Each row is a point. Two turns around zero, p and q, are shown by what they do to some points. Where does a point land after both, in the order given? Backwards means that the second turn is done in reverse. Each puzzle has new turns, and all numbers are rounded.
(in the rows, 128 means zero)

Turn p:
[162 162 135] => [170 121 104]
[186 150 146] => [186 101 117]
[111 105 151] => [121 138 162]
[153 120  74] => [106  84  94]
[ 36 114 145] => [ 75 199 162]
[120 116 117] => [110 124 130]
Turn q:
[180  67 154] => [167 123 203]
[105  95 113] => [164 110 114]
[ 90  97 135] => [152  87 114]
[110 190  86] => [ 96 166  69]
[146 159 121] => [104 156 127]
[137 159 159] => [ 86 125 142]
Where do these land?
p, then q: [120 164 165] => [ 94 165 141]
q, then p: [ 91 129 165] => [ 89 116 161]
q, then p: [169 130  37] => [182 130  44]
p, then q: [115  98 130] => [120  96 128]
q, then p: [146 119 143] => [143 137 146]

Turn p:
[101  92 152  84] => [ 64 149 124 129]
[171 124 141 154] => [142  80 114 135]
[161 117 103 155] => [156 101 106 105]
[127 132 126 163] => [155 126 110 141]
[ 81 175 118  85] => [123 183 186 131]
Turn q:
[119 175 110 108] => [114 166 161 110]
[101 162 138 140] => [131 123 173 119]
[141  99  94 158] => [ 88 106 102 146]
[ 88 123 151 100] => [159 120 134  85]
[191  82 147 134] => [147 126  70 181]
Where do these land?
p, then q: [134 113 140 162] => [ 94 121 112 138]
q, then p backwards: [ 31 149 118 146] => [195 144  96  61]
p, then q backwards: [132 120 147 136] => [139 116 125 143]
p, then q: [156 146 141 104] => [160 103 115 124]
p, then q: [117 112 113  97] => [140 142 144  97]
p, then q: [199 128 110 123] => [154 125  61 113]

Turn p:
[195 149  81 132 178 100 150 123] => [109 154 109 169 164 120 204 101]
[129 148 137 153  97 145 111 140] => [144 109 128 132 130 110 118 170]
[112 133 130 145 192 146 157 121] => [ 83 104 129 121 150 174 151 118]
[ 91 153 131  73 110 157 158 131] => [133 140  85 137 106 177  82 134]
[119  94 158 137 107 127 157 126] => [166 111 145 101 119 148 124 114]
[223 151 119 119 104 107  31  77] => [133 184 191 216 123  44 143 151]
[110  88 115 137 125 146 123 146] => [127  94 124 110 130 112 107 103]
[ 97 125 161 110 118 121 118 163] => [136 144 125  88 138 133  87 141]
[ 78 111 121 146 121 104 146 124] => [122 113 118  79  93 133 136 121]
Turn q:
[108 184 100 108 149 148 143 174] => [131 171 134 161  85 157  81 133]
[ 88  96 132 122  93 137 106 162] => [108 115 143 136  96 159 173 100]
[113 138 171 102 139  91 156  83] => [148 154 123 163 187 107 154 140]
[ 97 148  77 130 141 150 154 136] => [120 147  93 150 103 144  89 100]
[108  91  89 100  85 153 111  98] => [141 132 100 102 102 120 166  65]
[145 111 163 108 101 146 164 145] => [170 113 119 132 126 161 159 154]
[169  95 125 119 125 171  87 108] => [155 110 145  59 127 126 130 103]
[152 175 125 197 127  71 106 118] => [ 84 100 144 145 127  54  96 169]
[178  88 158  99 167 104 139 121] => [136 145 126  80 183 143 145 172]
[122 153 139 194 151 109 115 135] => [ 87  93 151 152 141 109  89 143]
Where do these land?
q, then p backwards: [ 79 142 100 167 156 112 112 148] => [109 124 105  95 171 159  93 104]
p, then q: [151 159 112  95  78  92 114 159] => [109 152 126 126  86  84  95 174]
p, then q: [148 148 190 143 127 161 135 144] => [130 116 166  98 138 178 101 149]
q, then p: [162 154 128 145 175 103 147  93] => [ 78 163 126 109 162  93 132 128]
p, then q: [162 122 153 123 103 159 185  80] => [173  55 120  97 129 135 109 139]
q, then p: [108  75  95 114 127 172 118 156] => [134 106 122 179  84 155  91 116]
p, then q: [121  95 109 172 147  95 110 100] => [140 137 103 164 160 128 180 136]
p, then q: [134 159 157 103  90 165  90 111] => [100  89 184 121  95 125 122 148]
q, then p: [ 87  98 106  90 149  94 141 162] => [101  95  81 138 108 166 123 166]

Turn p:
[103 129 138 157 112 122 133 168 139] => [122 109 165 115 148 124 100 135 106]
[124 114 135 119  63 133 144 104 133] => [112 120 151 147 116  82 133 156 162]
[152  77 114 153 105 141  91 142 102] => [191 115 170 130 100 128 143 131 134]
[129 120  58 131  69 127 144 124 133] => [123  74 128 133  76 103 128 177 130]
[115  69 109 119 136 114 148 113  96] => [145  95 125 129  95 109 127  78 155]
[104 129 135 176 149 172 103 119 143] => [130 149 159  85 127 175 112 138 148]
[109 161 127  95 125 140 111 140 110] => [126 161 112 148 116 124  95 137 108]
[161 182 176  89 204 139 156 144 165] => [ 86 191  77 100 181 139 162 102  81]
[144 126 108 148  99 100 144 104  75] => [122  91 143 184  97 138 145 120 140]
[138 172 181  94 219  92 106 121 186] => [122 175  51 106 224 159 135 106 117]
Turn q:
[147  92 158 111  88 130  82 107 105] => [131 140 174 147  95  98  84 152 149]
[135 155 163 111 113 165  97 126 112] => [107 103 143 135 108  83 138 140 162]
[134 122 143 158 163 108 154 138 169] => [159 114 121 129 163 147 151 146  87]
[ 93 111 131  87 100 162 107 149 143] => [100 130 125 152 138  75  97  96 126]
[126 141  93 214 155  78 114  79 164] => [178 169 111 175 145 203 176 158 135]
[134 111  87 197 172 131 122 130 136] => [108 136 123 158 157 201 149 153 113]
[138 135 133  55 103 139  72 150 117] => [101 135 117 115 125  61  79 139 171]
[138 135 139 109  78 126 111 169 107] => [104 136 112 118  84  86 104 143 119]
[118 118 107 162 192  94 132 122 131] => [135 156 134 117 176 180 156 144 118]
[ 94 144 135 112 130 128 202 126 101] => [132 119 135  81 114 131 157  66 104]
[151 144 118  91 113 147 215 111 122] => [152  71 114  81 101 145 117  70 124]
Where do these land?
q, then p: [161 112 108 143 188 171  72 124 123] => [137 144 148  47 156 141  87 108 112]
p, then q: [117 107  92 139 129  31 156 136 143] => [122 158 178 149 169 185  72 129 105]
p, then q: [114  74 112 145  83 120 129 134 139] => [163 135 145 127 136 107  87 161  95]
p, then q: [ 92 142 161 204 118 165 119 102 154] => [115  88 137 145 176  48 149 125 120]
p, then q: [141 154  82 139 123 116  90 105 130] => [ 84 103 102 150 119 142 104 136 103]
p, then q: [ 85 133 157  79 119 162 153 149 130] => [148 187 113 116 124  98 155 136 165]
q, then p: [111 187 153 151 122 140 150 108  63] => [ 64 118 138 131 130  55 133 135 149]
q, then p: [155 151 148 109 137  94 111 123  98] => [129 136 106 128 152  85 129 144  93]
p, then q: [119 117 147 102 111 107 101 159 151] => [130 144 125  97 147 142 126 176 139]
p, then q: [117  85 136  83 117 146 155  96 114] => [194 157  98 142 119 126 126 119 131]
q, then p: [195 147 113 113 161 154 173 171 163] => [193 114 106  89  70 100 121  90 128]

Turn p:
[121 125 129 115 113 129 126 115 132 142 116] => [122 144 134 120 149 133 124 124 129 138 128]
[127 134 132 121 124 152 137 137 117 145 134] => [143 141 125 135 123 133 117 145 131 148 128]
[123 124 140 151 128 135 114 133 117 142 118] => [113 145 138 132 112 138 135 141 135 126 117]
[148 122 135 115 127 124 119 132 173 131 141] => [136 121 134 104 140 103 111 130 153 109 141]
[146 120 132 139 141 121 134 120 115 123 120] => [125 112 141 125 119 126 135 128 118 130 108]
[124 160 138 118 132 117 138 134 147 141 132] => [132 128 122 145 149 125 100 139 129 109 131]
[131 130 140 132 121 123 134 121 155  31 117] => [ 96  62 131 113 110 133 121  93 111 118 183]
[123 115  86 134 121 121 127 139 122 145 124] => [144 154 113 126 121 127 139  99 131 127 109]
[136 129 139 121 118 129 134 137 116 123 125] => [136 121 130 121 126 146 123 135 123 132 129]
[128 152 121 115 136 142 118 121 126 136 127] => [119 136 107 131 135 117 115 142 121 138 125]
[119 109  90 164 123 115 135 104 115 134 150] => [141 152 139 141 115 105 167 100 104 123 122]
[124 128 140 121 135 119 115 134 108 135 141] => [132 127 119 130 134 138 146 151 129 123 122]
[114 115 142 118 146 139 133 136 121 136 119] => [125 121 129 142 132 138 133 137 151 146 120]
Turn q:
[121 141 111 113 122 153 115 156 140 112 130] => [121 123 126 134  92 153 106 140 132 136 132]
[139 153 129 138 123 117 128 122 131 137 153] => [143 143 157 131 128 113 121 133 126 121 138]
[127  98 121 110 112 144 128 115 143 144 106] => [109 115 122 100 140 142 136 136 150 144 108]
[136 154 139 136 140 129  97 136 136 126 127] => [115 142 139 149 122 135 115 134 130  99 136]
[122 133 152 111 122 137 142 122 117 127 135] => [122 144 125 124 134 132 142 134 113 147 145]
[127 109 139 119 121 128 131 111 124 101 144] => [122 129 131 141 121 123 157 127 118 151 116]
[150 117 128 120 134 139 142 135 113 128 136] => [144 136 115 124 118 131 149 127 141 133 139]
[129 151 125 154 119 100 115 126 112 127 115] => [141 126 131 157 154 113 104 131 125 114 127]
[122  97 130  93 126 137 124 146 131 148 140] => [130 126 116  94 114 151 149 152 120 128 117]
[107  97 110 127 142 156 140 116 117 128 128] => [130  96 123 113 126 151 149 102 127 143 128]
[121 133 131 175 130 107 135 131 139 129 106] => [119 107 123 136 145  90 106 114 129 108 132]
[134 153 120 140 146  90 138 120 132 129 116] => [141 148 128 134 143 105 102 104 124 113 118]
Where do these land?
q, then p backwards: [129 149  86 136 160 135 140 144 130 135 143] => [147 120 112 142 102 127 155 162 147 114 128]
p, then q: [136 130 129 149 127 132 119 120 112 153 125] => [123 136 111 136 140 126 104 138 124 131 145]
q, then p: [128 123 138 136 130 140 127 134 142 125 137] => [136 130 133 132 135 139 135 123 129 125 145]
p, then q: [121 157 143 144 111 107 140 116 127 129 146] => [140 126 122 166 118 124 144 125 115 122 151]
p, then q backwards: [140 106 124 138 132 113 131 123  90 118 123] => [112  95 120 113 137 130 120 117 125 121 153]
q, then p: [118 110 104 128 106 120 133 147 114  95 110] => [130 160 133 109 111 125 137 102 140 126  97]
q, then p backwards: [121 161 147 121 143 142 121 114 128 117 129] => [ 99 139 131 146 103 133 134 115 131 127 114]
q, then p: [140 122 143 109 112 131 116 160 148 135 125] => [139 136  98 127 123 152 114 114 142 119 145]
q, then p backwards: [130  99 122 119 129 120 104 104 132 133 127] => [131 109 135 128 144 101 122 125 111 143 113]
q, then p: [ 90 105 138 110 114 116 132 108 124 125 132] => [132 131 127 146 135 151 137 133 133 157  92]
q, then p backwards: [147 149 116 120 135 155 153 137 139 128 128] => [124 114 121 131 106 160 125 148 147 122 124]
q, then p: [136 125 146 127 137 126 121 130 150 143 111] => [117 116 107 141 140 132 127 115 132 126 146]

Turn p:
[145 125 113 127 146 170 118 162  97 187 146 106] => [164 177 102  88 167 145 140 128 111 104 143 132]
[ 93 132  99 135 149 144 122 190 139 134 106 100] => [113 199 107 142 111 132 116 123  99 121 149 149]
[149 138 155 104 109  87 125 117 142 152  92 104] => [ 90 118 171 120 148 144 114  97 150  99 125 131]
[151 142 126 113 133 104 169 107 130 110  89 146] => [ 92  74 134 145 123 143 132 137 121 103 132 144]
[108 114  86 110 114  77 146 126 118 138 110  98] => [ 63 143 125 130 150 126 117 136 113 120  85 133]
[ 83 140 132 174 151 147 118 169 125 174 168  97] => [163 207 124 127 160  95 106 151 124 139 158 136]
[120 144 123 157 123 151  71 112  96 116 129 146] => [175 121 111 148 135 109 122  88 104 146 124  99]
[126 109 161 179 162 135  96  98  93 105 136 169] => [170  81  87 129 127  81 102 112 138 152 153 104]
[147 117 115  94 101 128 159  76 154 120 112 177] => [106  59 159 106 104 141 160 139 108 139 108 133]
[173 155 108 119  93  97 162 114 137 110 125 140] => [111  83 147 157 144 167 147 139 134 128  99 154]
[ 90 154 132 104 113 157 151 175 146 185 142  95] => [129 206 172 113 140 150 133 162 108 113 152 126]
[153  90 130 112  71  90 168 131 156  94  94 140] => [ 54  89 141 130 111 174 141 126 153 165 118 139]
[110 113 142 147 148 173 123 113 135  90 152  92] => [146 152 107 143 102  86 168 133 156 132 143 107]
[137 120 164  90 126 120 131 109 117  68 152 166] => [142  75 123 134  80 144 120 149 161 130 110  89]
[134 127 134 157 180 140  61 122 136 136 169 144] => [203 136 109 111 117  82 103 103 141 131 122 145]
Turn q:
[107 162 151 127 104 136 127 144 116 127 147 143] => [121 123 139 140 176 127 124 143 135 111 130 152]
[153 154 151 131 142 126 135 144 125 136 169 157] => [130 123 116 151 163 109 114 153 162 132 142 108]
[165 125 155 135 130 106 127 181 167 181  80 119] => [141 104 124 132  87 123  97 195 106  89  97  91]
[106 119  45 118 150 181 112  79 146 132 134 141] => [139 188  98  89 117 186 135  85 158 163 111 142]
[157 125 140 128 153 116  85 123 117 123 153 121] => [107 140 121 138 145 105 126 115 123 142 122  78]
[166 142 151 154 113 131 137 165 101 109  83 135] => [149 101 135 174 132 143 136 164  80 127 145 116]
[127 132 152 106 129 122 132 145  50 152 161 123] => [128 109 141  94 189  95 110 138 108 144 167 117]
[ 31 134 108 124 146 162 125 104 134  88 115 150] => [ 95 139  98 101 143 167 191 103 142 126 119 197]
[ 56 169  58 131 161 137 139  82 150  92 111 106] => [144 186 118 101 114 138 206 103 147 151  91 193]
[173  80 147 129  89  55 117 139 135 141  84 145] => [138 110 123 151  75 103  95 119  81  63 157  92]
[143 124 119  96 123 119 154 144 121 109 148 133] => [130 135 154 126 125 123 133 136 149 128 171 120]
[136  96 156 135 150 137 147 140 130 126 148 115] => [103  93 129 126 114 116 120 138 142 156 136 117]
[102 119 117 124 135 149 146  32 154 134 124 120] => [157 115 115 102 110 140 143  54 166 140  91 153]
[149 121 144  99 102 139 107 129 134 124 141  99] => [112 125 175 127 134 135 112 114 128 122 119 101]
[147 117 123 183  94 105 128 170 142 145 122 115] => [125 135 130 167  97 112  80 160  93 125 121 143]
Where do these land?
q, then p: [133 128 159 109 157 170 143 113 136  90  97  85] => [ 82 129 136  85 139 132 160 149 138 130 180 113]
q, then p: [ 90 172 141 135 142 161 123 151 128 108 157 164] => [140 142 114 128  92 107 112 162  96 125 161 175]
p, then q: [126 107 133 120  99 168 127 155 156 167 132 134] => [152 109 154 105 173 134 119 142 165 123 130 117]
q, then p backwards: [ 85  93 137 136 118  87 105 131 130 146 157 162] => [123 100 124 137 185  98 130 134 118 138  83 103]
p, then q backwards: [ 78 154 131 113 107 123 122 130  92 157  89 100] => [156 124 131 110 101 112  57 150 105 119 138 124]
p, then q backwards: [159 104  93 155 138  91 174 106  92 150 115 161] => [ 77 126 185 157 142 155 127 147  88 155 127 146]
p, then q: [159 118 155 150  91 113 175  96 168 152 116  88] => [ 99  79  97 111 113 107 144 147 194 113 123 152]
p, then q: [145 158  86  81 145 134 105 153 137 101  96 151] => [145 121 134 159 151 182 128  87  91 138 153 150]
p, then q backwards: [144 162 149 149 109 159  88 184 164 160 138 106] => [140 154  54 107  83 142 144  98 114 104 143 136]
p, then q backwards: [163 100 133 113 104 103 151 101 110 102 153 102] => [116 147 169 113 171 160 122 123 166 126 140 137]
q, then p: [135 154  70 132 175 158 105 153 153 111 169 143] => [148 177 177 156 136 131 133 142  86 104 152 173]
q, then p: [103 108 130 166  94 100 115 100 110  83  82  95] => [116  62 110 135 172 119 125 146 110 153 135  77]
q, then p backwards: [129 115 110 113 153  85 108 104 122 137 156 158] => [115  94 146 143 159 145 101 130 106 131 116  89]
p, then q backwards: [115 160 160 127 122 170 126 106  82 162 104 146] => [172 127 147  88 114 112 117 131  69 128 103 142]
p, then q: [156  86 132 122 166  97 154 137 141  92 159 125] => [111 167 123 133  85 166 116 146 142  83 134 145]

Turn p:
[144 117 130 117 148 122 119 225 108 108 140 135 154 129] => [141 145 150 105 179 120 119  93 174 150 155 157 131 178]
[ 98 144 106 150  80 114 124 132 118 141 149 106 137 120] => [111  99 128 107 131 127 128 147 123  90 151 107  93 145]
[ 90 144 141 144 151 144 141 117 151 144 108 108 134 117] => [149 125 100 144 131  97 132 131  92 116 108 109 132 143]
[118 134 149 154 141 123 109 117 121 135 153 175 107 140] => [ 90 142 142 110 136 145 149 142 118 132  90 123 152 138]
[ 90 122 114 133 134 128 118 114 114 125  86 106 100 145] => [161 109 131 124 121 111 138 139 136 114 120  80 151 110]
[151 139 136 144 116 126 114 111 161 123 130 107 151 144] => [127 110 112 149 114 122 145 157 130 122 132 166 121 131]
[142  98 129 133 132 122 115 125 122 150 136 127 125 116] => [121 113 141 121 103 139 113 120 124 142 127 132 139 143]
[135 118 143  86  53 113 112 110 146  95 131 113 116  57] => [144 141 125 115  83 153  71 150 156 110 110 138  46 111]
[133 115 132  74 136 140 124 110 114 119 138 106 137 144] => [154 127 130 106 121 126 117 108 123 120 137 159 137  84]
[139 119 138 134 143 122 163 118 162 142 135 129  87 147] => [135 152 160 158 112 128 149 142  90 148 130 123 133 123]
[146 124 144 158 144 147 152 127 132 124 148 126 141 143] => [113 130 116 128 137 114 147 137 104 165 139 146 133 134]
[154 150 142 150 108 141 162 156 107 118  54 114  49  87] => [142 149 143 160  99  90 149 106 172 175 107  52  73 124]
[151 142 135  78 137 131 109 119 130 144 126 115 155 142] => [136 122 125 137 118 121 124  95 134 101 128 176 138 105]
[133 109 128 129 123 137 127 134 128 135 143 199 155 146] => [ 78 166 119 120 139 149 114 133 135 129 140 142 168 137]
[ 90 145  42 145 153 138 111 124 111 126 148 120 146 143] => [141  84  98 112 169 173 156 117 115  97 161  97 153 134]
[136 128 139 118 150 100 147 109 121 119 122 161 155 128] => [105 131 129 152 157 132  98 128 124 139 114 142 147 106]
Turn q:
[101 135  93 158 173 125 119 138 125 141 125 135 139 126] => [117 153 144 127 162  86 116 120 120 123 122 148 114 104]
[151 148 118 107  87  88 142 107 122 106 129  85  98 167] => [129 114 105 137 143 183 165 157 118 151  82 109 155 130]
[148 118 128  82 129  92 165 110 107 105 136 119 143 149] => [129 148 120 119 118 157 160 170 161 138 112 146 163 140]
[122 163 139 138 153 153 155 141 120 108 116 134 120 127] => [139 141 107  92 145 132  99 129 136 149 140 129 110 114]
[ 98 114 122 131 141 141 139 149 157 131  76 135 139 127] => [154 123  98 132 131  96 101 128 106 112 142 166 132 120]
[109 142 135 135 132 116 125 135 134 164 115 160 122  77] => [157 138 134 151 141  99 102  89 151 115 144 109 135 128]
[ 92 136 129 126 139 149 104 180 158 134 144 137 148  82] => [113 145 107 130 108  64  91 113 124 104 144  98 114 129]
[148  86 120 160 109 148 144 119 129 136 162 119 107 106] => [100 105 140 115 125 141 139  82 132 115 116 138 114 171]
[167 121 174 124 108 101 141 103 111 137 143  89 131 180] => [111  93 144 152 118 177 148 169 142 180 117 135 137 149]
[114 135 113 114 134 164 114 138 156 159 140 176 123 125] => [121 117 136 118 145 105 115 121 125  81 177 108 131 117]
[140 123 141 116  76 118 131  81  78 101 129 107 139 159] => [125 148 136 147 103 208 162 142 113 153 121 135 137 136]
[153 101 133 156  98 111 119 150 104 117 147 145 114 149] => [138 125 158 127 131 142 148 141 110 129 115 117 100 180]
[ 75 121 137 134 155 142 106 127 154 132 141 144 115 107] => [117 133 137 114 125  81 107  96 104 131 154 118 151 119]
[110 144 104 136 143 160 119 152 139 161 119 127 153 102] => [111 136 110 147 138  95 103 110 135 100 145 132 101 103]
[177 111 144  85 119 113 108 105  88 113 119  95  99 148] => [145 107 128 129 100 163 204 145 141 161 118 122 128 121]
[141 151 120 145 152 127 118 114 165 102 106 141 158 117] => [143 126 142 111 113 121  86 137 129 109 102 138 128  87]
Where do these land?
q, then p: [170 103 171 164 118 106 123 158 124 151 146 107 140 156] => [126 147 175 119  98  91 148 156 132 136 139 110 169 159]
q, then p: [ 81 118 161 124 143 143 135  92 122 110 121 146 145 141] => [ 77 130 116  97 132 135 121 106 123  97 119 158 120 135]
q, then p: [146 107 128 132 139 138  84 163 137 142 166 130 155 148] => [143 139 182 102 145 102 120 163 131 126 123 108 111 140]
q, then p: [119 175 120  58 116 109 135 142 124 113  96 142  99 128] => [150  99 104 159 144 148 135  87 129 147 177 153  90 142]
p, then q backwards: [ 95 126 145 157 127 124 123  68 136 144 112 113 135  91] => [137 140 131 134 100 121 106 160 185 100 120  93 134 136]
q, then p: [120 154 129  90 135 145 149 133 131 136 144 133  89 122] => [162 113 120 133 137 150 120 113  92 117 154 150 125 125]
p, then q: [136 146 133 148 131 111 107 171 150 141 145 121 140 153] => [132 126 146  98 146 130 108 170 121 141 142 144 143 152]
q, then p: [183 137 125 177 116 146 114 147 128 140 128 135 136 151] => [161 155 158 103  98 120 146 134 141 164 104 107 142 133]
p, then q backwards: [157  91 126 136 108 147  91 146 155 106 147 128 126 125] => [150 104 163 110 130 134 168 124  99 101 122 132 148 136]
q, then p: [ 85 123 130 155 115 124 127  92  79 115 135 124 128 102] => [ 84 117  97 132 120 109 156 117 103 104  98 122 123  99]
q, then p: [133 144 100  63 118 140 159 113 125 130 118 129 147 123] => [144 149  79 139 159 162 130 130 125 126 158 133 100 142]
q, then p: [120 136  96 102 149 142 136 124 119 122  82  96  98 118] => [121 124 112 164 133 174 104  97 114 144 141 103 118 115]
q, then p backwards: [104 134 117  92 126 134 156 166 134 137 102 151 119 108] => [ 95 132 113 118 123 165 130 150 144 115 101 118 166 136]
p, then q: [176 118 138 174 150 120 119 145 137 106 153 118 152 117] => [126 104 153 136 174 107 131 140 125 107 175 150 129 149]
p, then q backwards: [115  99 121 159 143  94 140  49  95 137 125 158 123 120] => [125 176 145 133 112 120 103  94 186 115 154  89 129 167]
p, then q: [107 136 106 117 114 124 152 139 151 116 129 116 116 145] => [116 128 125  98 129 130 127 131 147 149 108 107 106 137]
